Rows are points. Any point is a mix of the corners, with weights that add up to 1. It lies inside the corners' shape when no weight is negative. Say inside or outside, and name the corners with a negative weight.

Corners:
(1): [ -8 -71]
(2): [37 30]
(3): [ 4 95]
Points:
[ -6 -61] => inside
[  3 -57] => outside (3)
[-1  6] => inside
[ -3 -14] => inside
[-15   9] => outside (2)
[25 47] => inside
[23 46] => inside

Corners:
(1): [-31 -37  54  63  -7  43 -32 -37 -12]
(2): [ 34  -7  11  30 -56 -22  59  48  31]
(3): [-30 -39 -24 -44 -62 -24  21   0  -5]
(4): [ 28  16 -15  83  52 -38  57 -45  53]
(5): [-17 -22  50  95 -33   8 -54 -61  53]
(6): [ -3  38 -43 -25 -18   2 -20  42 -27]
(7): [  0  39  50  -7 -33  40 -35 -28 -31]
(8): [ 18 -12 -44 -30  62  15 -21  -3  28]
(9): [ -7  19 -14 -21   9  -9  68  63  68]
(10): [ 28  41  22   6  -3 -42   8  56  14]
Points:
[ 10  20  -7   8  28  -7  -2 -20  -5] => outside (2, 5, 9)
[-23  14  26 -11 -47  20 -30  -1 -20] => outside (2, 4, 8)
[ -7 -12  31  50 -36   3  18 -34  19] => outside (6, 8, 10)
[  7 -10   9  19  -5   6  11 -13  22] => outside (6, 10)

Corners:
(1): [  7 -16  -6  45 -37  20  -7 -29   1  56  -7   5 -29  24 -24   8  14 -12
  22 -45]
(2): [  2  14 -40  24  57 -29  -4 -29  -1 -43   0   7  38  41 -46  33 -34  10
   8 -20]
(3): [  7   7  53 -37  56   4  31 -11 -29  47  31 -21   7  13   8  -2  21 -15
  41   2]
(4): [ 19 -27 -49  23  15  92 -43  53   8 -50 -13   7  28  14 -36  34  20 -31
  22  12]
(5): [ 13  32  -3  48   0  -8  20 -28   6  11 -31  15  65 -20  29  -4  -9  18
  -2   5]
(6): [ -4 -42  16  84 -19  -5   3  37 -26  11 -24 -23  12  19  27 -42  -4  -7
   8 -23]
(7): [ 17  31 -23 -43  20 -23  10  28 -35 -16 -40  26  61 -32  -5  14 -15 -23
  61 -15]
(8): [-21  -3  49  20   1 -53   7 -67  -9  -9 -14  13  -6 -23 -43   6  66  22
  14 -16]
(9): [ -2  66  13 -43 -39  84 -15  49   5 -18   3   2  -6  -4  17  12  73  21
  -9  -9]
(10): [-49 -95  61  48   7   0 -26  47  10   4  20  14  18  -6  19 -29 -33 -10
  26  -3]
(11): [ 44  27 -79  -5  14  76   4 -31 -35   3   0  71 -10  -4  42 -30   6 -27
  50  15]
(12): [-31  56  13 -36  17 -55   1   3  -9  22  57 -26  51  10   6  18  16 -40
 -35 -10]
(13): [ 43   0 -15 -63  32  39  50  64  -7 -16  47  12   4 -39  21 -20  52 -43
  44  28]
(14): [ -9  61  14  -1 -47 -11  41  14 -35   8  15  15  59   7 -17  -4  13  -4
  17  25]
(15): [ 11   9 -23  15   4  18  18  -7 -46  23  37  -7 -30 -26 -10  19 -31 -33
  -4 -31]
(16): [  0 -62  64  57  -5 -22   9  15 -26   9   4   2  -1 -26 -20 -49 -29 -57
  29 -42]
(17): [-16  29  58   3  -6 -18 -45   7  22  45  49  22 -43   5 -30  10  30 -32
 -71  22]
(18): [-20  58   5  -8  16  53  40  65  29 -12   7   7  21  73  56  68  56  -7
 -22  36]
(19): [-20  42 -27 -56  34  27  15 -24  18  15  -4  19  -7  38   0 -24  39 -15
 -35  10]
(20): [-12  33  10 -17 -14  42 -11 -22   9  70 -24 -24 -53  25  62   6 -20 -51
  23  36]
(21): [  1 -28  56 -36 -13 -10  10  27 -10   2  25 -11  22  42  -2   9  58 -15
 -39 -24]
Points:
[ 12   5   0 -15  16  12  17  19  -9  -2  15   7  13  -4   4  -3  19 -23
  18   2] => inside
[  3   8 -14 -13  24  28  10  19  -9   1   3   1  15  10  25  -5   1 -27
  12   1] => outside (1, 8, 14, 17)
[ -1  19  -1   5   5  17   1  -5  -5  16   2   4  -6  16   3  10  13 -19
  -6  -8] => outside (10, 13, 14)
[ -5  26  20  -6  -6  14 -11  15   1  12  18   9  -3   3  -4   7  27 -15
 -16   3] => inside
